Each row is a point. Each copy is the shape, with its points in the same order, turned, moved and blurred by noise. Some copies are also mirrored. Which?

Shape (8 x 3):
[[-0.40 -0.23 -0.13]
 [-0.01 -0.33  0.21]
 [ 0.04 -0.27 -0.29]
 [ 0.04  0.09 -0.21]
 [-0.46  0.73 -0.06]
 [-0.11 -0.10 -0.02]
 [-0.44 -0.23  1.04]
 [-0.35 -0.49 -0.34]]
Copy 1 (8 x 3):
[[-0.45 -0.29 -0.04]
 [ 0.02 -0.24  0.13]
 [-0.15 -0.17 -0.31]
 [-0.21  0.25 -0.11]
 [-0.63  0.71  0.37]
 [-0.25 -0.02  0.02]
 [-0.01 -0.52  0.93]
 [-0.51 -0.38 -0.36]]
Copy 1 is: only turned
Copy 2 (8 x 3):
[[ 0.51  0.30 -0.04]
 [ 0.26 -0.11  0.13]
 [ 0.27  0.00 -0.33]
 [-0.03  0.21 -0.26]
 [-0.21  0.94  0.09]
 [ 0.22  0.18 -0.04]
 [ 0.32  0.04  1.09]
 [ 0.66  0.18 -0.24]]
Copy 2 is: mirrored
Copy 3 (8 x 3):
[[-0.25 -0.08 -0.39]
 [ 0.05 -0.44 -0.22]
 [ 0.12  0.03 -0.56]
 [-0.05  0.12 -0.12]
 [-0.46  0.45  0.38]
 [-0.19 -0.04 -0.23]
 [-0.46 -1.03  0.37]
 [-0.24 -0.05 -0.73]]
Copy 3 is: only turned

Shape (8 x 4):
[[ 0.27 -0.43 -0.19  0.59]
 [ 0.16 -0.58  0.04  0.54]
 [ 0.14 -0.19  0.27  0.53]
 [ 0.47  0.04  0.14  0.07]
 [-0.57  0.15  0.07 -0.10]
 [ 0.07  0.13 -0.78 -0.25]
 [ 0.71  0.04 -0.35 -0.12]
 [ 0.09 -0.52 -0.31  0.02]]
Copy 1 (8 x 4):
[[ 0.71 -0.28  0.41  0.38]
 [ 0.52 -0.31  0.65  0.34]
 [ 0.33 -0.61  0.44  0.03]
 [ 0.35 -0.19  0.14 -0.39]
 [-0.52 -0.23  0.06  0.19]
 [ 0.20  0.44 -0.43  0.20]
 [ 0.67  0.28 -0.13 -0.30]
 [ 0.37  0.20  0.39  0.26]]
Copy 1 is: mirrored
Copy 2 (8 x 4):
[[ 0.20 -0.13 -0.14  0.93]
 [ 0.00 -0.31 -0.07  0.85]
 [-0.07 -0.25  0.30  0.70]
 [ 0.40 -0.22  0.24  0.17]
 [-0.52  0.38  0.04  0.00]
 [ 0.39  0.55 -0.47 -0.03]
 [ 0.84 -0.04 -0.04  0.09]
 [ 0.11 -0.09 -0.47  0.42]]
Copy 2 is: only turned
Copy 3 (8 x 4):
[[ 0.50 -0.28 -0.23  0.47]
 [ 0.48 -0.55 -0.06  0.39]
 [ 0.15 -0.33  0.17  0.44]
 [ 0.25  0.13  0.29  0.05]
 [-0.47 -0.37 -0.11 -0.34]
 [ 0.16  0.29 -0.59 -0.43]
 [ 0.51  0.47 -0.01 -0.12]
 [ 0.52 -0.30 -0.28 -0.19]]
Copy 3 is: only turned
Copy 4 (8 x 4):
[[ 0.55 -0.17 -0.09  0.71]
 [ 0.52 -0.21  0.17  0.72]
 [ 0.47  0.11  0.31  0.48]
 [ 0.73  0.05  0.02 -0.01]
 [-0.29 -0.10  0.28 -0.06]
 [ 0.06 -0.31 -0.73 -0.14]
 [ 0.78 -0.11 -0.57 -0.11]
 [ 0.40 -0.58 -0.17  0.33]]
Copy 4 is: only turned
